Each point is reached from the start by the listed moves, each made once or not at all, plus a little noise. Is the number of moves made odd or even? Then give how often each move was made.

Moves:
(1): [-0.017 -0.035 -0.011 0.036]
(2): [0.023 -0.036 0.046 0.007]
Start: [0.000 -0.005 0.007 0.008]
Points:
[-0.015 -0.042 -0.004 0.044] => odd (1, 0)
[0.005 -0.079 0.043 0.050] => even (1, 1)
[0.023 -0.043 0.054 0.013] => odd (0, 1)

Moves:
(1): [-0.056 0.014 -0.012 -0.021 0.009 0.029 0.039]
(2): [-0.040 -0.045 -0.018 0.026 0.011 0.002 0.025]
(3): [0.021 0.006 0.029 0.024 0.026 0.023 0.022]
(4): [0.038 -0.023 0.010 -0.030 0.002 0.011 -0.022]
Start: [-0.034 0.009 -0.002 0.002 0.026 0.015 -0.013]
Points:
[0.022 -0.008 0.033 -0.008 0.052 0.050 -0.010] => even (0, 0, 1, 1)
[-0.132 -0.024 -0.031 0.009 0.044 0.045 0.054] => even (1, 1, 0, 0)
[-0.053 -0.002 -0.001 -0.051 0.037 0.055 0.005] => even (1, 0, 0, 1)
[-0.033 -0.056 -0.010 -0.004 0.042 0.028 -0.007] => even (0, 1, 0, 1)

Moves:
(1): [0.008 0.004 0.039 0.011 0.014 0.072 0.033 -0.002]
(2): [-0.011 -0.028 -0.009 -0.028 -0.019 -0.029 -0.014 0.002]
(3): [-0.052 -0.007 -0.022 -0.019 -0.021 0.049 0.010 -0.040]
(4): [-0.024 0.007 -0.011 -0.068 -0.007 -0.033 -0.026 -0.021]
(5): [0.030 -0.028 -0.012 0.042 0.012 -0.029 -0.018 -0.013]
(6): [-0.022 -0.018 -0.006 -0.032 -0.010 0.022 -0.026 0.016]
Start: [-0.010 0.012 -0.012 -0.013 -0.013 0.018 0.023 -0.008]
Points:
[-0.047 -0.013 -0.018 -0.048 -0.014 0.077 0.021 -0.083] => even (1, 0, 1, 1, 1, 0)
[-0.012 -0.011 0.018 -0.034 -0.017 0.059 0.042 -0.008] => even (1, 1, 0, 0, 0, 0)
[-0.077 -0.033 -0.062 -0.092 -0.039 0.027 -0.038 -0.064] => even (0, 0, 1, 1, 1, 1)
[0.018 -0.018 -0.024 0.030 0.001 -0.012 0.004 -0.022] => odd (0, 0, 0, 0, 1, 0)
[-0.022 -0.001 0.020 -0.035 -0.011 0.111 0.030 0.007] => even (1, 0, 0, 0, 0, 1)

Moves:
(1): [-0.009 -0.025 -0.037 -0.002 -0.004 0.029 -0.003 0.023 -0.027 0.013]
(2): [-0.020 -0.017 -0.014 0.019 -0.009 0.020 -0.015 -0.004 -0.003 -0.007]
(3): [-0.020 -0.015 -0.003 -0.005 0.009 0.037 -0.008 -0.026 -0.019 0.005]
(4): [0.037 0.002 0.026 0.005 -0.019 0.031 -0.026 0.036 -0.002 -0.008]
(5): [-0.024 -0.056 0.032 0.002 -0.060 -0.002 0.041 0.041 0.026 0.020]
(6): [0.037 -0.009 -0.009 -0.007 -0.007 0.020 0.003 0.012 0.000 -0.018]
(7): [0.017 -0.028 -0.003 -0.049 -0.014 -0.023 -0.001 0.001 -0.016 -0.018]
(8): [-0.042 0.000 -0.018 -0.038 0.001 0.003 -0.006 0.010 0.004 0.001]
Start: [0.012 -0.001 0.004 0.002 0.018 -0.009 -0.010 -0.022 -0.022 0.004]
Points:
[0.016 -0.050 -0.038 -0.044 -0.004 0.113 -0.050 0.033 -0.065 0.000] => odd (1, 0, 1, 1, 0, 1, 0, 1)
[-0.022 -0.126 -0.008 -0.051 -0.051 0.032 0.020 0.017 -0.056 0.023] => even (1, 0, 1, 0, 1, 0, 1, 0)
[-0.057 -0.097 0.011 -0.087 -0.050 0.008 0.017 0.005 -0.023 0.013] => even (0, 0, 1, 0, 1, 0, 1, 1)
[0.023 -0.038 -0.028 -0.090 -0.001 -0.008 -0.008 0.002 -0.036 -0.030] => odd (0, 0, 0, 0, 0, 1, 1, 1)
[-0.040 -0.097 -0.004 -0.001 -0.034 0.055 0.019 0.018 -0.044 0.045] => odd (1, 0, 1, 0, 1, 0, 0, 0)
[-0.014 -0.103 0.030 -0.048 -0.049 0.004 0.021 -0.007 -0.031 0.012] => odd (0, 0, 1, 0, 1, 0, 1, 0)
